Each row is a point. Each copy is the shape, with its points in the same order, stretched, turned, moved and blurred by noise. Some copies are also mirrored. Which?
In the rows, zero is written as 128.

Shape (9 x 3):
[[ 82 142 157]
 [163 119 141]
 [147  91  60]
 [167  92 168]
 [153  68 161]
 [ 53 141 126]
 [110 130 160]
 [106 109  94]
 [127 110 157]]
Copy 1 (9 x 3):
[[114 159  81]
 [155  97 116]
 [111  83 192]
 [153  82  90]
 [130  66  78]
 [ 84 169 101]
 [136 139  85]
 [ 96 114 142]
 [134 112  86]]
Copy 1 is: mirrored
Copy 2 (9 x 3):
[[100 157 168]
 [153 132 112]
 [113  53 102]
 [153 164  84]
 [131 160  72]
 [ 71 128 183]
 [119 159 143]
 [ 95  94 135]
 [127 155 120]]
Copy 2 is: mirrored

Shape (11 x 6):
[[ 98 151  78 118  96 123]
 [147 115 132  95 130  63]
 [154  93 117 131 121 156]
 [153 103 132  81 157  61]
 [146 121 118 126 105  61]
 [170 103  78 140 152 151]
 [139 125  83 129 127 186]
 [193 128 128 149 164 172]
 [158 126  87 159 144 151]
 [ 74 168  98 140 113 116]
 [ 79 115 109 130 120  87]]
Copy 1 (11 x 6):
[[108  79 139 114  87 135]
 [ 36 115 154 124 144  64]
 [ 94 169 134  90 116 144]
 [ 11 110 146 122 167  52]
 [ 43 128 173 147 115  92]
 [ 65 173  96 122 121 159]
 [119 145  97  93  96 160]
 [118 206  75 138 133 121]
 [ 91 167 101 148 114 160]
 [132  54 147 154 105 142]
 [ 76  66 185 134 143 144]]
Copy 1 is: mirrored
Copy 2 (11 x 6):
[[103 124 100 115 116 171]
 [163  95 111 116 162 128]
 [170 168 150 137 110 123]
 [166  99 130 105 181 122]
 [164  91  93 135 148 145]
 [168 175 153 158 145 151]
 [131 197 142 133 113 145]
 [156 197 141 175 145  86]
 [146 167 135 177 135 149]
 [ 71  94 105 147 121 174]
 [121  68 128 134 128 184]]
Copy 2 is: only turned

Shape (14 x 9):
[[119  76 113 121 127 151  98 221 155]
 [103  88 146 143 133  89  93 134  86]
 [164 155 133 111 134 147 154 153 127]
 [135 155 128 137 111 110  89 137 156]
 [151 155 144 158  78 145 233 116 122]
 [157 166 108 108 126  54 111 149 159]
 [141 101 100 120 140  86 105 126 166]
 [130 146 155 113 140 126 168 133 155]
 [127  48 151 101  87 142 118 133 127]
 [142 159  74 103 130 147  90 121 118]
 [138 151 152 225 128 141 116 127 147]
 [ 97 149 143 109 111 122 116 120 126]
 [142 167 147 169 117 129 219 172 162]
 [146 149 149 112 123 143  89 136 104]]
Copy 1 (14 x 9):
[[143 100  15 118 140  60 170 115 135]
 [ 75  99 145 151 179  87 155  65 166]
 [135 136 106 108 128 129 108 121  48]
 [179 155 131 115 185 104 145 119 126]
 [159 114 183 178  46 133  85 153  71]
 [167 220 139 117 166  88 167  80  77]
 [145 181 116 124 144 132 194  77 134]
 [120 161 139  99 106 135 140 144  90]
 [114  84 107  98  93 115 121  57 184]
 [149 156  76 137 193 161 108  89  98]
 [184  80 172 163 193 123 166 182 117]
 [120 149 133 116 157 118 115 116 149]
 [171 139 146 159  76  91 147 196  48]
 [125 111 117  94 194 120  95  94 102]]
Copy 1 is: only turned
Copy 2 (14 x 9):
[[107 138 109 133 131 117 155 245 104]
 [128 108 152 145 100 156 152 128  51]
 [ 82 161 120  83 101 121 121 133 142]
 [139 144 113 132 113  99  92 144 140]
 [128 206 182  82 116 156 166  94 185]
 [114 110 135 106 133  48  98 126 140]
 [108  81 134 113 165 112 103 147 124]
 [ 88 180 146 106 136 138 103 116 131]
 [ 73 120 169 169 127 164 162 183 116]
 [120  87  54  96 106 129 123 125 155]
 [217 183 137  97 104 151  77 137 131]
 [115 161 114 149 105 135 128 104 117]
 [145 239 171  76 131 118 133 134 156]
 [105 132 106 131  71 127 118 136 119]]
Copy 2 is: only turned
Copy 3 (14 x 9):
[[136 199 147 212 116 154 124 183  80]
 [108 109 172 135 116 144  43 179  99]
 [157 127 108 133 154 137 163  95 100]
 [104 160 101 121  97 130 123 134 143]
 [228 129 142  97 173 159 142  47 171]
 [135 137  87  95  94  59 134 162 134]
 [122 120  81 152 113 108  89 159 137]
 [129 126 142 137 144  89 136  91 134]
 [145  95 170 211 125 187  99 135 148]
 [108 117  60 123 143 178 152 166 128]
 [128 178 124  96 115 162  62  57 114]
 [ 90 126 153 127 140 140 133 149 152]
 [198 192 150 113 146  86 146  55 127]
 [111 116 134 110 116 163 141 131 103]]
Copy 3 is: mirrored

Shape (16 x 12):
[[119 117 158 197 137  78 135 121 138 113 142 129]
 [134 132 169 129 141 145 144 148 143  99 197 135]
 [ 87 120  70 130 217 173 131  75 161 133 128 152]
 [127 175 117 134  95 137 131 110 101 129  94 135]
 [174 154 140 160 128 177 142  96 130 122 146 120]
 [123  95  94  86 152 122 147  97 109 121  93  85]
 [123 155 105 158 118 107 112 194  92 165 121  80]
 [146 146  42 123  92 121 176 119 127 133 164 139]
 [ 91 101  70 188 134 169 130 173 112 144 130 154]
 [ 69  72 112 142 132 178 121 130 115 176 152 134]
 [176 192  92 135 134 164 105 126 128 190 138 107]
 [106 140 177  90 117 143 105 145 106 151  93 152]
 [180 119 135  91  81 120 143 123 151 107  70 122]
 [171 132 189 102 133  91  95 148  68 114 169 165]
 [109 139 144 144 179 113  82 172 122 113 119 114]
 [122 168 175 179 137 126 181 124  98 190  72 140]]
Copy 1 (16 x 12):
[[ 56 158  90 136 127  87  85 153 143 104 112  96]
 [133 145 113 120 156 125 115 199 179 109 171  82]
 [ 93  85 142 118 201 142 201 106 117 100  88 150]
 [143 143 120 149  94 130 117  80 112  98 112 120]
 [130 134 140 180 138 118 141 125 175  91 131 122]
 [112  53 107 108 146  85 151  60 159 117 116 154]
 [127  99  42 174  95 122  98 132 155 171  60 126]
 [138 122  72 148 148 169 133 106 116 124 159 204]
 [ 81  78  94 163 106 196 165 155 106 139  80 130]
 [ 66  81 123 131 107 168 178 130 133 171 101 125]
 [169 120 110 207 156 125 127 113 155 148  76 161]
 [141 119 163 107  84 124  97 114 140 121 108  86]
 [120  79 135 138 134 121  59  55 165  68 163 118]
 [161 124 137 108 108  77  52 217 128 130 138 133]
 [124  92  83 132 152  92  92 173 140 134  77  75]
 [101 166 136 145  36 110 125  76 177  95  43 108]]
Copy 1 is: only turned
Copy 2 (16 x 12):
[[ 91 124 153 142 134 104 153 121  97 110 138 186]
 [ 84 145 144 126 157 128 181  96 148 116 139 114]
 [154 136 116  59  92 153  91  52 175 107  77 159]
 [146 156 118 123 122 106 123 166 108 102 117 119]
 [153 162 153 165 157 165 101 103 108 105 108 124]
 [212 163  90 131  71 100 171  96 120 119 114 141]
 [ 99 173  73 128 121 128 169 193  60 143 113 152]
 [157 205 130 142  74 175 155 164 114  68 143 141]
 [ 95 139 143  79  65 178 138 158  80 144  74 146]
 [ 86 154 125 103  42 136 114 110 101 180  91 108]
 [133 201  85 155 159 171  71 148 123 119  95 135]
 [137 131 119 102 132  73 120 177 126 176 146  79]
 [218 159 148 172 117  97 156 161 135 136 135 122]
 [116  75 101 148 168 108 164 156 118 137 234  99]
 [110  94  80  93 154 101 164 136 116 144 100 156]
 [124 194 161  85 147  85  87 139  42 143 144 154]]
Copy 2 is: only turned
Copy 3 (16 x 12):
[[ 85 166 105 145  88 106 117 107 166 119 169 111]
 [117  69 142 136  99 124 115 123 168 103 148 171]
 [ 26  96 158  84 182 120 135  73  94 146  99  96]
 [160 156 127  98 120 152 109 105  84 151 163 168]
 [139  84 132 112 141 174  92 114 152 149 157 141]
 [130 141 111 105 152 137 129 158  62 126 127  79]
 [145 203  66 160 119 149 153 137 130 112 132 180]
 [141  95  39 110 142 144 137 111  83 181 138 169]
 [ 74 114 113 197 107 155 148  49  78 153 131 136]
 [ 51 108 141 184 108 148 115 107  64 173 114 140]
 [151 144 100  96 187 176 121 123 158 179  99 183]
 [153 155 197 128  81 129 126 132  88 141 120 177]
 [210 140 119  83  69 164 114 139  95 141 115 109]
 [207 117 150 177 111  68  98 127 160 117 159 173]
 [119 178 138 140 111 106 134  94 156  71 118 131]
 [ 95 173 191 126 108 149 183 163 134 177 186 127]]
Copy 3 is: only turned
Copy 4 (16 x 12):
[[151 105 176 138 136 122 100  85 132  79  90 163]
 [152  65 140 136 119 171 151 135 155 128 143 144]
 [160 151  92  88 185  94 156 120 134 127  98 222]
 [ 75 167 124 156 140 154 113 128  96 148 112 123]
 [138 115 115 169 183 168 120 137 141 157 133 120]
 [ 97 118  60 132 140  71 132 137 138 178  71 142]
 [101 139 163 174 113  87 115 145 132 109 135  91]
 [168 130 121 161  99 122 136 158  71 203 103 156]
 [138 126 135 146 141  86  82 170 126  71 143 207]
 [114 102 122 111 157  75  99 163 169 152 143 214]
 [133 171 147 152 170 138 158 166 117 193 138  83]
 [ 35 139 136 108 134 168 121 147 140 136 115 122]
 [ 97 140  77 153 103 176 100 163 132 179  63  83]
 [ 97  64 145  91 136 169 118 125  92 128 126  82]
 [110 130 145 110 121 109 129 117 143  52 126 116]
 [ 60 145 207 184 212 154 146 145 140 100  77 150]]
Copy 4 is: only turned

Shape (18 x 12):
[[119 156  83 129  92  77 161 124 155 132  93 108]
 [141 121 121 133 143 101 130  95 118 119 105  83]
 [ 66 183 128 137  71 150 112 114 162 158 122 171]
 [139 191  99 136 118 165 158 179 125 167 100 173]
 [ 90 167  72 131  88  80  90 124 122 131 164  88]
 [121 187  77 120  85 133 119 112 153 110  71 161]
 [145 134 131 111 152 161 100  88  67 142 165 164]
 [ 82 108 145 108 145  99 139 160  93 122 110 136]
 [106 172 103 177  77 117 178 122  96 138 142  96]
 [ 80 193 154 124 157 154  93 125 160 109 125 157]
 [102 149 160  89 132 139 156 144  86 158 109  82]
 [113 106 125  96 160 111 163 182  73  83 157 117]
 [146 118 168 153  86 164 121 106 137 109 150  77]
 [155 182 164  98  92 100 108 158  68 170 172  91]
 [147 113 125 106 153 172 147 135 168 140  96 150]
 [ 71 192 159  77 125 175 141  89 134 152 145 139]
 [ 66 120 138 150 164 155 140 103 141 143  95 163]
 [126 116 167  98 116  83 183  96 138  93 160  91]]
Copy 1 (18 x 12):
[[105  88 168 125  45 122 123 131 132  81 123 111]
 [137  86 157 135 128 140 105  85 133  97 139 123]
 [ 94 177 110 151  32 135 139 173 141 138  77 129]
 [101 167 158 142  31  70 133 130 167 151 102  70]
 [105 133 105 150  73 125 126 103 134  54 157 139]
 [119 130 113 143  47 161 133 133 147  86  75  48]
 [155 171 102 134 171 119 149  69 194 119 114 109]
 [110  79 155 168 140  65 143 135 154 135 135 153]
 [ 85 152 197 156  75 107 141 112 105  96 137 132]
 [142 170 111 188  75 129  89 165 164 131  97 118]
 [ 65 126 156 147 108  66  88 112 129 125 110 151]
 [117  96 163 175 190  42 137 133 153 102 186 122]
 [150 158 137 136 136 146 107 117  48 122 138 128]
 [140 151 116 126  75  29 122  70 119  71 107 155]
 [123 128 137 108 113 126 103 145 152 167 130  87]
 [ 73 200 111 153  93 127  79 151 165 117  69 145]
 [101 128 163 163 116 140 128 157 178 183 117 143]
 [142  97 176 125 157  99 109 155 112  56 131 164]]
Copy 1 is: only turned
Copy 2 (18 x 12):
[[126 109 156  92 113 110  81 106 129 146  59 146]
 [114 113 155 105 162  98 118 128 134 117  90 110]
 [132 115 151 102  59 184 104 106  98  87 120 132]
 [144 104 100 100  97 164  73 164  72 153 110 142]
 [ 63 146 117 130 105  94 104 103 130 110  53  98]
 [137  88 145  90  99 139  64 111  83  86  70 158]
 [138 134 111 171 133 115 150 131  64  98 121  64]
 [143  85 112 124  99 104 147 124 140 138 128  98]
 [124 133 120 136 117 170  97 136 138 143  50  90]
 [118  95 135 100  78 147 151 149  96  76 123 143]
 [139 101 111  90 106 120 125 169 120 151 101  50]
 [152 111  75 160 102  58 155 175 136 150  95  83]
 [117 144 166 136 126 138 108 184 160  86 130  84]
 [ 61 115 118 169 100 101 111 177  94 161  73   9]
 [175 125 149  76 121 113 105 159 102 119 160 164]
 [162 125 133  92  64 144 154 148  76  97  94  78]
 [174 106 138  81 120 172 151 102 121  97 160 156]
 [154 126 177 145 105  74 162 151 149 141  70  85]]
Copy 2 is: only turned
Copy 3 (18 x 12):
[[116 126 179 132 153  87 165 101 116  99  67 122]
 [102 129 138  96 108 105 124 109 166 108 119 155]
 [130 161 189 136 186 155 180 132  80 137 113 158]
 [132 103 143 158 153 192 183  91  84  75  98 108]
 [107 167 162 137 167  85  91 149  59 105 129 130]
 [132 164 167 177 142 129 188 101  73 100  85 160]
 [117 128  91 101  99 176 112  99 101 126 185 159]
 [117  58 145 164 145 114 114 133 124 129 149 159]
 [139 117 182 102 175 108 127  94 104  69 125 124]
 [135 165 125 146 162 147 162 173 102 125 139 182]
 [103  53 161  98 146 152 108 144 124 101 106 165]
 [154  47 108 162 107 102  84 144  90  97 180 135]
 [158 159 183  68 104 152 111 126 158 128 143 141]
 [128  99 145  97 176 164  48 134  74 119  87 139]
 [118 113 132 113  83 171 194 117 154 121 123 116]
 [125 114 149  82 157 159 163 159  78 128 128 183]
 [103 118 147 125 133 141 191 121 169 134 170 165]
 [159  94 146  69 126  71 120 136 138 142 110 154]]
Copy 3 is: only turned
Copy 4 (18 x 12):
[[130  95 116  53 140  52 154 164 171 126 121  90]
 [132  79 115 145 175 101 164 143 146 161 123 111]
 [ 89 175 185  72 122  86  97 105  75 109  94  64]
 [ 93 127 146  32 116 145  94  89 185 115 145 112]
 [153 181  86  86 124 106 156 156 125 177  79  52]
 [132 100 138  23 184  97 102 110 123 124 111  66]
 [111 161 133 141 174 187 105 124  91 184 132 150]
 [ 77  69 104 134 121 164 127 140 104 110 108 111]
 [ 84 142  92  67 135  74 185 112 143 154 105 121]
 [ 92 151 174 103 177 166 121 103  75  99 144  29]
 [ 59  61 163 118 112 141 154 149 142 176 115 104]
 [102  85  76 104 110 226 195 142 125 124 142 133]
 [139 125 166 121 151 124 214  91 121 147  68 128]
 [ 94 187 133 113 118 181 168 175 192 191  61 112]
 [151  66 175 108 129 137 107 110 132 101 164 125]
 [ 65 141 230  84 140 128 119 149  51 154 157  84]
 [ 85  96 142 149 140 104  92  94  62  93 162  93]
 [119 101 147 114 148 107 229 186 109 105 132 138]]
Copy 4 is: only turned

Shape (16 x 12):
[[ 90 103 146 130 101  42 146 162 112 139 125 155]
 [140 157 105  84 121 125  96 113 155  89 140 140]
 [111  89 157 111 109  83 145 171  79 122 137 174]
 [168 126 169  88 150 133  87 110 127 116 134 132]
 [139 124 141 122 118  78 165 148 119 162  86 153]
 [139 126 136 122 142 149 111 112 143 122 155 164]
 [ 94  82 131 157  80  77 139 166  78 156 108 116]
 [113 116 158 105 137 152 118  91 156  95 118 164]
 [105 151  77  94 181 187 118 128 117  67  88 144]
 [171 120 134 114 143 127 149  94 147  79 159 126]
 [158 144 153 121 107 156 115 119 153  95 126 148]
 [139 134 114 102 142 146 120  92 134 135 156 155]
 [134 186 160 130 152 132 125 102 131 105 150 131]
 [112 149  82 109 156 185 131 187 137  93 118 153]
 [122  97 126 169 139  68 115 164 114 129 103 163]
 [128 123 152  88 164 151 115 119 178 108 153 116]]
Copy 1 (16 x 12):
[[161  33 157 147  75 157  70 131 113 158 108 115]
 [ 96 159  94 158 111 125  89 104  83 117 105 175]
 [177  74 152 153  64 158 107  97  99 176 153 113]
 [112 150  86  83  83 119 110  88  95 156 134 119]
 [112  54 138 123  81 116 127 130 127 170 117 130]
 [118 164 120 150  93 119 111 118 113 133 116 119]
 [162  39 158  98 140 159 103 135 126 133 148 102]
 [107 160 145 147  81 103  92  93  83 125 102  98]
 [ 82 193 133 190 127 134 176  99  43  89  90 180]
 [ 93 171 110 127  80 110  93 131  92 137 175 136]
 [117 155 136 124  90  90  99 101 123 121 145 135]
 [ 89 170 101 155 120 130 120 116  99 151 114 129]
 [101 164 154 113  75 130  99 129 134 154 115 145]
 [111 158 136 210 104 145 169 100  91  61 108 181]
 [170  64 147 131  81 124 106 170 120 136 104 137]
 [ 88 154 102 130  71 136  88  96  87  90 104 104]]
Copy 1 is: mirrored
Copy 2 (16 x 12):
[[113 114 105 204 135 145 129 215 175 155 116 154]
 [127 172 178 164 169 108 155 104 136  54 129 169]
 [ 88 123 147 148 115 153 127 186 191 129 132 159]
 [118 151 161 112 115 136 142  74 174  73 156 190]
 [113 135 108 166 109 129 170 157 147 142  88 162]
 [ 88 166 164 113 127 122 110  99 135 100 143 153]
 [137  78  92 151  85 139 133 249 197 148 107 121]
 [ 78 161 168 164 123 151 120  67 145 103 163 154]
 [ 78 158 205 131 125 164 160 118  51  76 154 132]
 [120 150 155 128 193 131 151  62 129  97 113 129]
 [111 151 196 112 120 120 131  66 159  89 116 152]
 [ 98 164 128 131 147  98 139 103 117  95 155 159]
 [127 107 161 144 146  99 119  79 118 128 154 164]
 [ 89 175 223  94 119 143 166 147  84 120 122 104]
 [107 107 117 160 110 174  90 196 125 140  81 149]
 [123 194 173 131 146 145 160  76 145 119 177 139]]
Copy 2 is: mirrored
